Rows are points. Each table stands for the endless flat space through its points: a line for two points, a plane for three, and so on. The two share one point or none. Which?

First, 2 rows:
[[ 15 -52 -10]
 [ 27  -4  20]]
Second:
[[  3 -49   2]
 [ 15 -35   4]]
They share: [ 21 -28   5]

First (3 x 6):
[[ -1  19 -51  48   1  -4]
 [ 34  39 -16  28   1  36]
 [  6  32  -2  14  22  13]]
Second (2 x 6):
[[ -3  34  -9  19   2   8]
 [  3  28 -24  25  26  32]]
They share: no point

First:
[[ 16 -19  36  11   1  24 -19  17]
 [ 18  -3  44  17   3  32  -3  19]
 [ 34   2  24  11  25  24  14  41]]
Second (2 x 8):
[[ 12 -34  34 -11  18  14  -2  27]
 [ 52   6  29  29   3  34  -7  32]]
They share: no point

First (3 x 9):
[[ 10  24  28   4   4  17 -12  42  18]
 [ -1  39  44   3  12   4 -10  23  30]
 [  3  32  37   2   9   9 -11  30  22]]
Second (3 x 9):
[[ 12   5  23   5  27  32 -25  29 -16]
 [  1  37  46 -15  -4   3   1  25   8]
 [  9   9  22   1  20  23 -19  33  -8]]
They share: no point

First:
[[ 24  16 -25   9 -29  30 -15  -8  -9   8 -29]
 [ 26  20 -37  -1 -37  46 -29 -22   3  20 -45]]
Second, 3 rows:
[[ 29  14 -31  37 -20  10 -14 -14 -42  13 -14]
 [ 28  23  -8 -14 -29  24   7   4  13 -17 -25]
 [ 22  13 -14  32 -27  20  -3  -8 -33  11 -19]]
They share: no point

First:
[[-30  27 -34   0  -8 -21  15  14  26   0   2  -8]
 [-32  28 -38   1  -9 -28   7  12  27   7   5 -17]
 [-24  39 -31  -9 -23 -30  21  14  44  -3  17 -23]]
Second, 2 rows:
[[-34  37 -27  -1  -6  -9  44  20  35 -18   8  11]
 [-38  45 -28   0  -6  -9  52  29  44 -20  13  12]]
They share: no point

First, 2 rows:
[[-11  -2  -2  33  -9  23  29 -10  27  12  20  30  -1  -5  -9  32  -9  -6]
 [-47  18   2   9 -37   3   1 -46  47   4 -16  18 -17   7  19  32   7 -14]]
Second, 3 rows:
[[-27   9  -6  18 -11   8   9 -33  41  12  15  14  -2   1  -8  29   9  -7]
 [-33  -7  10  18 -19  26  27 -25  37  -2   1  32 -14  19 -16  29   5 -19]
 [-36   4  -1  15 -14   1   6 -36  45   5  16  13  -3   9 -14  31  17 -14]]
They share: no point

First (2 x 20):
[[ 32  12 -15   6  19 -35 -24 -14 -12  14 -15  -1  45 -21  26  12  21   7
    3  31]
 [ 17   9 -21   6  -5 -32 -33  -5 -24  38 -27   5  24 -36  29  18  30  22
    6  25]]
Second, 3 rows:
[[  5  21   1   1  -6  -8 -51   4 -24  47 -14  28  57 -34  31   7  -4  31
   26  10]
 [ 28  17  -9  -4   5 -33 -27  -4 -23  34 -25   3  33 -22  24  23  30  10
   12  23]
 [ 26  27   7 -14   3 -23 -33   4 -27  44 -23  13  45 -16  22  25  20  10
   26  13]]
They share: [ 22  10 -19   6   3 -33 -30  -8 -20  30 -23   3  31 -31  28  16  27  17
   5  27]

First, 3 rows:
[[ 23   2   3  11  -4 -48 -33 -26  -5 -48 -26 -23  25  18 -34  22 -21 -18
   24  52 -13  10 -16  -8]
 [ 15 -10  18   9 -20 -21 -42 -17  -4 -31 -40   2  42  -1 -25   9 -10   0
   28  28 -21   5  10   9]
 [  5 -18  21 -11 -40  18 -27   3  -1  -1 -40  14  37  -9  -5  12 -19  33
   12  -2 -24   4  39  11]]
Second:
[[  1   0  -6 -11 -34   9   0 -10 -14  -8 -34 -21  24  12   2  13 -36  11
    8  22 -24  -5  15 -16]
 [ 25 -12  18  -7 -14 -27 -36  -2  10 -28 -18  -1  16   8 -30  37 -24  19
    8  22  -8  23  11   4]]
They share: [ 13  -6   6  -9 -24  -9 -18  -6  -2 -18 -26 -11  20  10 -14  25 -30  15
   8  22 -16   9  13  -6]

First (3 x 24):
[[-11 -24  56 -47   7   2  48  15 -42 -37 -23   9  46  21 -32 -47 -72   3
  -57  15   1  -1  13   9]
 [-19  20  32 -39  -7  30  12 -15 -10  -9 -29  27  24  11  -4 -33 -22  27
  -25  17   5 -11   5  -1]
 [-17  27  20  -5  28  23  12 -21   0 -34  -5   0  16  18   7 -23  -3  30
   -6  57  31  14  34  42]]
Second, 3 rows:
[[-55   7  49 -41  25  34  27 -32  13 -30  -8  20 -11  -6  12 -18 -17  52
  -39  24  23 -16  11   5]
 [  1   1  17   1  -1  22  15  -4 -21 -44 -42  16  39  36 -34 -46  -3  -6
  -13  36   3   8   9  13]
 [-41   1  43 -25  17  36  29 -24   5 -40 -18  18   3  12  -4 -30  -7  36
  -27  26  13  -8  11   5]]
They share: no point

First, 2 rows:
[[-40 -42 -14  -9   6 -36  -5 -25 -14  10  16 -42 -26  34 -45 -52   0  15
   -1  36  -5  17  13 -33]
 [ 14 -24  34   9  42 -12 -17 -31 -38 -32  10  12  -8  22  -3   2 -36   3
   23  -6 -35 -25  37  21]]
Second:
[[-15 -50  31   5   8  -9 -26 -33  15  36  -1   2  16  39 -31 -23   2 -29
   65   9   3 -65  64  12]
 [-37 -39  44  -2  20  -6 -27  -4 -14  -5   5 -35 -11  46 -30 -17 -22  -1
   31 -17 -22 -30  47  20]
 [-16 -23  30  -9  17 -25 -27 -37  15  39 -16   9   0  50 -26 -19  20 -17
   53  12  -5 -51  58  -4]
 [  1 -64   1  23  15 -12   2 -35 -27 -14  32 -15   1  10 -29 -29 -37  -2
   22  25  -9 -13  29   6]
 [  7 -50  21  49  35 -20  45 -26 -46 -50  28 -48 -31  26 -33   1 -57  37
   -4  15 -37  31  31  21]]
They share: [-13 -33  10   0  24 -24 -11 -28 -26 -11  13 -15 -17  28 -24 -25 -18   9
  11  15 -20  -4  25  -6]

First:
[[-19 -26   4 -25 -24  23  -4 -15  23  -8  34 -19  13 -29 -20  30  19 -36
  -13   8  -3  25  40  -5]
 [-42 -18 -12 -22 -17  15  10 -17  18 -23  40  -6  -3 -17  -4  31  30 -24
    4  -4   8  37  30  13]
 [-20 -13   2 -28 -16  16   9 -25  13  -8  49 -14  14 -29  -9  26  17 -36
  -18   5  10  22  47   4]]
Second, 5 rows:
[[-19 -55 -44 -18 -58  -1  -7   2  33   2  37  -4   7 -52 -25  27  20  -2
  -10   1 -29  73  57  10]
 [-33 -33  49 -37 -14  52   2 -16  23 -10   0 -40 -26 -14 -39  31  30 -61
  -44 -19 -36  24 -34  18]
 [-59 -41  -4 -24 -22   3 -29   8   3   6  -3 -42  -1  -2 -63  11  16 -20
  -62 -21 -55  73  19  30]
 [-15 -15  25 -31  10  52 -28 -16  47 -34  12 -10  22  16   3  31  12 -49
    4  17  18 -24  20 -24]
 [ -8 -59 -26 -40 -32  23 -11 -17  52 -28  41  -8   9 -32  17  27  31  -9
  -12  22  -1  23  43   9]]
They share: no point

First (2 x 24):
[[-35 -19  15  29 -24  21  37 -33 -26   0  22  43 -42  48 -13  41  45  13
   32 -14 -32  -2 -33 -51]
 [-27 -15  10  21 -21  25  32 -28 -21   0  17  35 -39  42 -19  34  38  13
   29  -5 -28  -8 -26 -42]]
Second:
[[-24 -20  18   1 -28  48  25 -24  -5  20  -7  13 -23  55  -8  32   8  -1
   21 -15 -50 -16 -15   2]
 [-17 -17  14  -1 -21  39  24 -22 -11  16   3   9 -27  46 -19  30  12   3
   19  -1 -36 -22 -16  -8]
 [  6   4 -15   4   2  12  19 -12 -23 -16  29  16 -44   4 -59  11  38  26
   21  48  16 -31 -12 -52]]
They share: [-11  -7   0   5 -15  33  22 -18 -11   0   7  19 -33  30 -31  20  24  13
  23  13 -20 -20 -12 -24]

First, 6 rows:
[[ 42 -20 -55  61  -6 -37 -16  31 -45  22 -56  16  56  -8 -42 -30 -20  37
    3 -14  -2  35 -34  32]
 [ 25 -43 -41  34  19 -44 -14  43 -44  -3 -48   1  26 -10 -22 -31 -32  41
   -2 -42   8  13 -22   4]
 [ 19 -52 -32   0  40 -48 -27  35 -14 -21 -30 -21  16 -13  33 -41 -44  41
   14 -56  13  33  29  21]
 [-20 -28  31 -48 -42  24 -18  17 -12 -51  14   7   2   3  28 -21  -9  23
  -12 -35  14  31  37  21]
 [ 42 -14 -42  65 -10 -21  -2  38 -53  20 -54  29  59   3 -55 -28 -19  41
  -13  -9 -13  30 -44  15]
 [ 11   0  -6 -14 -44 -10 -23   1 -24 -15  -6  19  30 -17 -17 -23   0  33
   -4 -12  19  27  -9  41]]
Second (3 x 24):
[[  9 -19   3  -5 -25  -9 -14  27 -17 -26 -10   4  14 -19  10 -10  -5  17
   27 -35  24  25   1  37]
 [ 33  -7   0 -23 -43 -30 -14  27 -41 -23  -7  16  26  -7  -2 -28 -17  29
    3 -26  30   4 -20  25]
 [-12 -34 -21  16  -1  -3 -26  12  -8 -14 -25  -2  17 -22  -5 -16  -5  29
    9 -32   6  46  16  37]]
They share: [ 11 -21 -15  -3 -21 -19 -22  17 -27 -16 -18   8  24 -13  -8 -26 -13  33
  -1 -27  16  25  -3  29]
